Each row is a point. Examples show where two turns around zero, p and q, send a point. Where does a point land after both, in the order given? Backwards means that the second turn is done in reverse. Each puzzle has new turns, and all numbers are rounded.

Turn p:
[-33  40] => [-52   6]
[-42 -37] => [ -5 -56]
[ 43 -12] => [39 21]
[ -2 -10] => [ 5 -9]
[34 20] => [11 38]
Turn q:
[ 6 -4] => [-1 -7]
[-20  36] => [22 35]
[-33  40] => [20 48]
[ 26 -10] => [  3 -28]
[ 21 -62] => [-45 -48]
Where do these land?
p, then q: [-29 -14] => [-32  -4]
p, then q: [-24  31] => [-13  37]
q, then p: [ 53 -16] => [ 45 -32]

Turn p:
[48 21 -8] => [51 14  1]
[ -8 -13  65] => [-15 -36  55]
[-24 -28  -9] => [-27 -18 -19]
[-15  20 -47] => [ -8  39 -35]
Turn q:
[ -7 -26   7] => [11  9 24]
[-49   0  -5] => [-26 -26  33]
[  5 -12  54] => [-13  52  15]
[  9  24 -72] => [ 21 -64 -36]
[42 13 17] => [  7  31 -35]
Where do these land?
q, then p: [-18  63  19] => [-60  17 -28]
p, then q: [  0 -53 -19] => [ 41 -28  26]
q, then p backwards: [-13  27 -43] => [  2 -52   3]
p, then q backwards: [ 26 -36   0] => [  5   4 -44]
q, then p: [ 32 -28  34] => [29 40 23]
p, then q: [-28  28   9] => [-41   0   1]

Turn p:
[31 27  5 14] => [ 17  23  17 -28]
[ -8 -42  -1 -33] => [-17 -40 -32   4]
[-47 -27  13  30] => [ -5 -28  27  50]
[ 11  58 -38  -6] => [  9  67 -17  -8]
[-13 -55   9  27] => [ 18 -53  12  26]
[ 26  39  12 -32] => [-22  31  -6 -44]
Turn q:
[-12  26 -40 -30] => [-50  17  11 -19]
[-21  -1 -22  -6] => [-17   5 -10 -24]
[ 24 -42   1   6] => [ 40  -7  20 -17]
[32 47 -3 23] => [-5 43  8 43]
[ -8 -49 -12  32] => [ 45   3 -17 -37]
[-15  20  76 -25] => [-13 -61 -13  54]
Where do these land?
p, then q: [-21   3 -46   3] => [ 6 50 -6  5]
q, then p backwards: [-39  57  34 -63] => [-69 -35  39 -49]
p, then q backwards: [ -2 -28 -11  14] => [  2 -11  31   5]
p, then q: [63  3 36 24] => [ -7 -52  52  17]
p, then q: [ 39 -38   2   5] => [ 18 -15  44 -23]
p, then q backwards: [-2 13  0  0] => [  5   6 -10   3]
q, then p: [-38  -9 -14  17] => [  0  16 -41   7]

Turn p:
[-18  -4 -14  27  -9  -8  19  -1] => [ -4 -19  13  11  -1 -18  19 -21]
[-14   6  16   9 -37  -3  16 -20] => [-10  -3   6  -7 -28 -29 -12 -25]
[ -6   8  28 -19  10  54  18  13] => [ 18  40  29 -22 -28  24   9   4]
[-2 26 52 20 19  9 31 -1] => [ 38  44  18  18 -21 -27   1  -6]
[-26   3 -23  21 -12 -43 -47 -25] => [-22 -44  -4  25  33 -10 -42 -20]
[  2 -46  -6 -25  42 -14 -12  11] => [ 34 -17 -14 -26  42  18   9  23]
[-11 -11 -26 -11  28 -31 -50  54] => [-14 -22  16   7  67  15  -4  50]
[ 20  22  37 -24  -5  39  44  -7] => [ 13  58  -4 -22 -46  -1  12  -6]
[  4  32 -53  -5 -22 -14  -5 -22] => [-55  -5 -25  16  10   9   1 -30]
[  9  12   2   0 -28 -15   4   6] => [-24   2  -7   1 -10 -23  -3   7]
[ 43 -47 -15   7  13  26 -18  -8] => [ 25 -34 -31  -1 -19  42  12  23]
Turn q:
[ -8   6  -1 -24  16 -19  23  22] => [ 21  -6  -5  14 -12 -32  -2  21]
[-18 -32 -19 -56  12 -22 -11  21] => [  2  17 -12 -25 -34 -28  -5  55]
[-12  18 -12   7 -28 -13  21  -1] => [24 15 15 11 13 -4 27 -4]
[-10  15 -20   6  11  76 -21 -50] => [-11  -6 -37 -19  61  61 -16   5]
[ 17  -7 -15  27  15  -1  17  -6] => [-25  -5 -13  22  10  -7  15 -12]
[ 66   5   9  17   0 -13   7  11] => [-11 -30 -12  18 -37   2  23 -41]
[-21  27  17 -19  -1 -27 -47 -28] => [ 28  34  -6 -42  -2  -5 -33 -25]
[  6 -50  63  21 -16  19   1   2] => [-40 -42  58 -21  -4   5 -14  -9]
[-21  19 -22  20  -9   1  10  29] => [13 23 12 40  6  8  5 11]
Where do these land?
q, then p backwards: [-10  -1 -44  -7  66  62 -28  24] => [ 69  21 -12 -18   3 -15 -75  -6]
q, then p backwards: [-25  -9  25 -14  -3   9  48   2] => [-23 -29   9  20   6 -27 -10  35]
q, then p: [ 13  17  -5  15   2 -20   5  11] => [ -3  -9 -12  19 -13 -14  -1 -17]
q, then p backwards: [-12 -40  22  38 -18 -14 -29 -17] => [-47  33 -10 -27 -30  16   6  10]
q, then p: [ 45 -15 -16  -3 -16 -35  -6 -10] => [-27   3 -11 -26 -12 -25  14 -41]
p, then q: [  3  31  33 -34  25  16  25  18] => [ 59 -13 -19  20  -6   8  -9 -21]
p, then q: [-24  29  12 -51   5  -8  32  41] => [ 65 -12 -14   9   2 -34 -33   0]
q, then p: [-23  -6  10  10 -10 -18  -6 -44] => [ 12  36 -17  -9  29   1 -18 -14]
q, then p backwards: [ 28  -6 -17  15 -39   1 -36 -15] => [ -1  10 -27 -26   0  46  24 -11]
p, then q: [  7   0 -19  31 -12   7  -7 -10] => [-26   7  22  -1  17   7  13  -1]

Turn p:
[-26 -25  43  -5 -13 -21  -1   2  13] => [ -2 -26  -6  54  -1 -10   1  16   4]
[ 15   9 -13  -8  -8  -5   9   9  15] => [ 17   5  -9 -14 -10  -4  13   2  11]
[ -9   4 -10   1  76  11   3  10 -29] => [ -1  -8 -10 -20   9  55 -32 -23 -44]
[20  9  9  0 -7 14  5  7  3] => [ 5 17  6 -2 -6  4 19  9 -5]
[-26   5   5   1   2  14   8  11   2] => [  6   8  -5   9  -1   0 -23  17 -10]
[  8 -11  -7   2 -11  -4   9  -5 -19] => [-21   3   1  -4 -11   4   2  -5  14]
[-2  1 -7  3 -8 -7 -2 -9  8] => [  1  -5   0  -5   7 -11   1   1  11]
[ -4 -21  -9  -7   6  10 -26   4   2] => [  8   8   5  14   8  -2 -10 -30   1]
[-11  15   4   1 -13 -46 -10  -3 -20] => [-24 -36 -11  -6 -14 -29   4  -2  -9]
[  9   4  -6 -11  -6   9   4 -20   0] => [  2   1  22 -11  -2   2   2   2  12]
[ 13   0  -8  19 -11  12   6  -6  14] => [ 0 19  0 -8 17 -2 11  9 15]
[15  9  1  3 -7 14 -5 -1 12] => [10 15  9 -5  6 -5 14  4 -1]
Turn q:
[ 19  -6  -8  10   3  -7 -12   8  31] => [ -5 -26 -11  -1 -10   0 -26  11  -6]
[-21  -3  18  -2  23  12   5   5 -36] => [-15  23  23 -14  20 -11  24  -3  16]
[ 18  -6  12   0  -7 -13 -13 -11  26] => [  7 -32   4  16  -4   6 -11  10  -6]
[  7  18   2  -9   6  16  11   0 -31] => [  8  28   1   2  -2 -13  15   4  24]
[  4  -9  -2 -10  -6   8   6  -3  33] => [  9 -16 -14   0   8  24 -16   4   1]
[-21  29  -3  24  -1   1  -9  -6   7] => [-22  22   7  13 -14  12  -6  10 -19]
[ 19 -22  -1  12 -18  -5  12  -2  17] => [ -1 -28 -26  14   5   1  -5 -11  -2]
[ 11  -5   5  -9 -23 -20   4   5  23] => [ 13 -26  -3  10 -12  13 -12 -18  -2]
[ -8  -9   1 -16  -1  13  -3  21 -36] => [  2  11   4 -28  -3 -10  30 -10  17]
[-12   3  -6  -8  21  -7  14   7 -25] => [  2  24  12 -14  11 -18   0 -14   5]
[-17  11 -16   8   4   0 -14 -24  -9] => [  1  21   5   4   1  -3   7  16 -29]
Where do these land?
p, then q: [-24  -8  22  -3   3   6  10  -1  -3] => [-29  -7  -3 -10 -11  -4  11   5  -2]
q, then p: [-10   1   6  18 -14   4  13  15   8] => [ -1   5  11  -3  14  -8 -24   8   8]
q, then p: [ 24 -11 -14  16   1   5  15 -38  59] => [-14  35 -21  -6  29   5 -12 -56 -15]
q, then p: [ 32 -11   6 -13  -3  11   5  -4 -14] => [ 15  -4 -23  -5   7   9  18  -3  22]
q, then p: [ -2   9   3 -15  -1  11   0  -9 -10] => [ 9  7 -3 -8 -4  6 14 12 -5]
q, then p: [ -4 -19 -13 -14  -1  -4   0   8 -10] => [  4 -14  11  -7 -13  12   3  -8  11]
q, then p: [ 34   1 -12   3  23  -8  -1   8  20] => [  7  -6 -14  12   6 -23   9 -36   0]
p, then q: [-21  10  -6 -10  -8  11 -17  10 -12] => [  4  -5  19   9 -20 -10  15   1 -14]
q, then p backwards: [-15   7   4  27  12   1   3   6 -19] => [  7  -2   2  20 -20   9 -11  -2 -22]
q, then p: [ 21   4  -4   4   0 -16 -43 -16   3] => [-26   8 -24  24 -24  -6  16 -10   2]
p, then q backwards: [-22   6  13  -8  -6  -4   6  15  -2] => [ 18  12 -11  11  -3  -6 -11  -9  11]
q, then p backwards: [-13  11  -2  -4  -6 -16  10   7 -19] => [ 14  -4  -8 -10  -6  13 -20   8  -8]

Turn p:
[ 24  13  16  24  -3  23 -19  25 -31 -35  18 -35] => [ 28   2  -2 -17 -43 -13 -25  16 -48  19 -14  10]
[ -9  30 -24  -2 -17  -8  16  19 -13  29  24  -3] => [ 23  17  17 -10  -7 -33  21 -26  11 -20   6   9]
[  9 -15  26 -41  19  26 -20 -21  23 -14  12  18] => [ -9 -40 -28  -5  31  -4 -28   9  12  31   6 -16]
[ 20   0   7  32 -39 -22 -36   7  14  27  26  36] => [ 15  -6   0  47 -13   6   8 -53  -7  24  32  24]
[-20 -11 -21  11  17  12  36 -24  23  10 -43  39] => [-28  -1  20  -4  30  50  -9  -8  37 -35  -7  -1]
[ -7  23 -20  -5 -35  12  -4   2  17 -28 -26 -19] => [ 22  -8 -15 -12  -2  17   7   5 -30 -42  14 -18]
[-24 -12 -28   8  12  32   0  36 -23 -23 -26  -5] => [ 22  11   6 -40  -1  29  -3  37  -2 -15  -5  32]
[-24  14 -12  26   1  13  38   4   7  21  12  -8] => [  0   4  36 -13 -25  -6  -3  -9  27 -30   4  -1]
[ -3 -45 -26  18  -2  -8  -1 -29  19 -29   5   3] => [-16   5 -20  40   0  18 -28  28  10 -22  13  13]
[  4  23  18 -29  24 -32 -26  11  -1 -31 -16  28] => [ 22 -16   4  17  49   5  17  12 -23  28 -27 -11]
[-27 -13 -23  10  -1 -34 -12 -23  13  17  24   1] => [  2   5  -9  46  -9  -9  19   4  38 -13   8   5]
[  9   8 -11 -29  15   0  27 -25 -25  21   1 -15] => [-21  22 -13 -21  10 -31   1  -9  17 -12 -27 -13]
[ 42  18  25 -25   1 -10   5  22   7  20  27 -31] => [  2  18   6 -12  -5 -47  -1 -15 -20  35  17 -35]
[ -4 -37  30  -6 -17 -37  22  -7 -39  -3  -9  21] => [-56  -1   7  18  15 -11  24   5 -21   6 -13  38]
[ 10   4  42   9  25  33 -24   4   9  18 -28 -31] => [ -7  -9  -5 -35 -31  30  -1   3  -1  44  -7 -35]
Turn q:
[ 14   1  26  19   2  51 -31  -8  12  -1 -10  -2] => [ 29   1  18  10  17  -2  30 -20  -7 -32  20  28]
[ 26  -5   0  18  -9  -6 -24  -9   5  25  32  12] => [ 24   2  16 -13 -13  19   9  19 -32  -7 -19  12]
[ 17  -6  18 -21 -21   6   1  34  18 -12  -9  12] => [ 13   1  19   9 -24  -9  -3 -11  21  28  15  25]
[ 24  10  18   8  39 -24 -13  19  -3  23   5 -37] => [  2 -18  17  33  16   0 -36  16  -8 -21 -35  18]
[ 36  14 -17 -24  24   0  45  11  30 -16 -25  54] => [ 15 -13 -42 -16 -23 -30  16 -15  50  31 -35  27]
[-16  42 -18  21 -19  34  10 -51   9  10  22  21] => [-21   0  -8 -61  13  -3  52  10 -14 -25   6   4]
[ 15  29 -40   5  24 -13  -1 -15 -46  -4  11   0] => [  5 -33 -11 -17  19  14   3  31  16 -15 -29 -40]
[-28 -15  41 -24 -33   2 -13 -12  16 -15  40  43] => [-22  -7  12  -9 -45  30  31 -33 -34  29  27  13]
[-17  19 -24  -1  20 -29 -15  23  44  -2 -36  -6] => [-18  22   9  33   8 -51   9   2  10  17 -36  -9]
[ -4 -11 -12   9  22  13 -28  -4  -9  18  38 -33] => [  4 -11   6  19  -7   6  -5  27 -32 -47   3 -13]
[-36 -31  25 -10   2  12   2  20 -26 -16 -18  23] => [ -4   1 -23  35   3  26   7 -21   8  27  39  -5]
[-33  -1 -16  25  14 -23   2  -1  -2 -17   5  -5] => [-15  -6 -16   8  18 -16  -1   5 -26  14  -3 -31]
[  0 -28 -12 -21 -10 -20  -1 -23 -10  -3 -14 -15] => [  0  24  -2  -4 -12  13 -24 -18   7  -6  -5 -32]
[ 23 -18  14 -19 -21  -7  27  29 -25  25 -27 -24] => [  8  22   5   6   2  21 -53  11  38   9  14  18]
[-21  -1  -3  16 -34   3  39 -14 -11 -16 -14 -43] => [-19  15  -2 -32  29 -17 -36  -6   2  -2  40 -18]
Where do these land?
q, then p: [-18 -11 -45  -5 -35  17  44   5 -17  65  -6 -17] => [ 88 -13  19 -23  20 -22  15   5  -5  -7  26  -9]
p, then q: [-20   3  12   3   8 -39  -7   9  -8  -1  15 -17] => [ -1   6  -5  -8  20  -4 -28  13  -3  30  -1  22]
q, then p: [-17 -20  28 -30 -14  -7 -24   1 -15  -4  24  23] => [-20 -25  -9 -24 -38  -6 -12 -22   6 -14  10  20]
p, then q: [ 17 -13 -10 -21  -8   0  16 -28  32 -17 -16 -19] => [-10 -21   9  21   5 -25  -4  16 -11 -18  15 -37]
p, then q backwards: [-20   1  14  20 -46  11   5  11  -9 -24   5 -15] => [ 3 -6 11 -2  4 24 -7 -2 18  1 56 -5]
q, then p backwards: [-26 -11  24  -4  14  -9  -4  17  -9  -6 -23 -11] => [ 23 -16   3   5  -2 -22  -3 -17  21   3   8  25]
p, then q: [ 44 -22 -13   2  17   7 -22  16   2 -18  -8 -10] => [  5  -9  22  10   8  12  24  43  16 -21 -11   1]
q, then p: [ 76 -11 -30 -29   9 -16  31  21   8 -20   9  76] => [-31  46 -34 -10  38  28   6 -58 -12 -13  73 -13]
q, then p backwards: [ -8  14   5  54  -9   5 -23  16  33  23  -4   1] => [  6  -4  -4 -18  -4 -43   9  42 -30 -25   2   8]
p, then q backwards: [ -1   2  25  12  11  10   3 -64 -15 -16  -8  -7] => [ -5   9  -8 -31  48 -40  12 -13  -4   5  19  -4]
q, then p: [-2 66 17 -2 18 -5 -9 13 -9 23  1 -4] => [-19 -21  40  -9  17  37   6  32  17  16   5  10]
p, then q: [-18  -3 -49 -17  20   9  -8 -18 -14  12 -13   8] => [  7  -4  -9   0 -12 -50  22 -10  26  -1 -21   2]
p, then q backwards: [ -6   4  22  17  16  18   0   0  22 -17  24  -7] => [ 16  -2  -6 -15  -5 -16   0  27 -13 -19  22 -17]
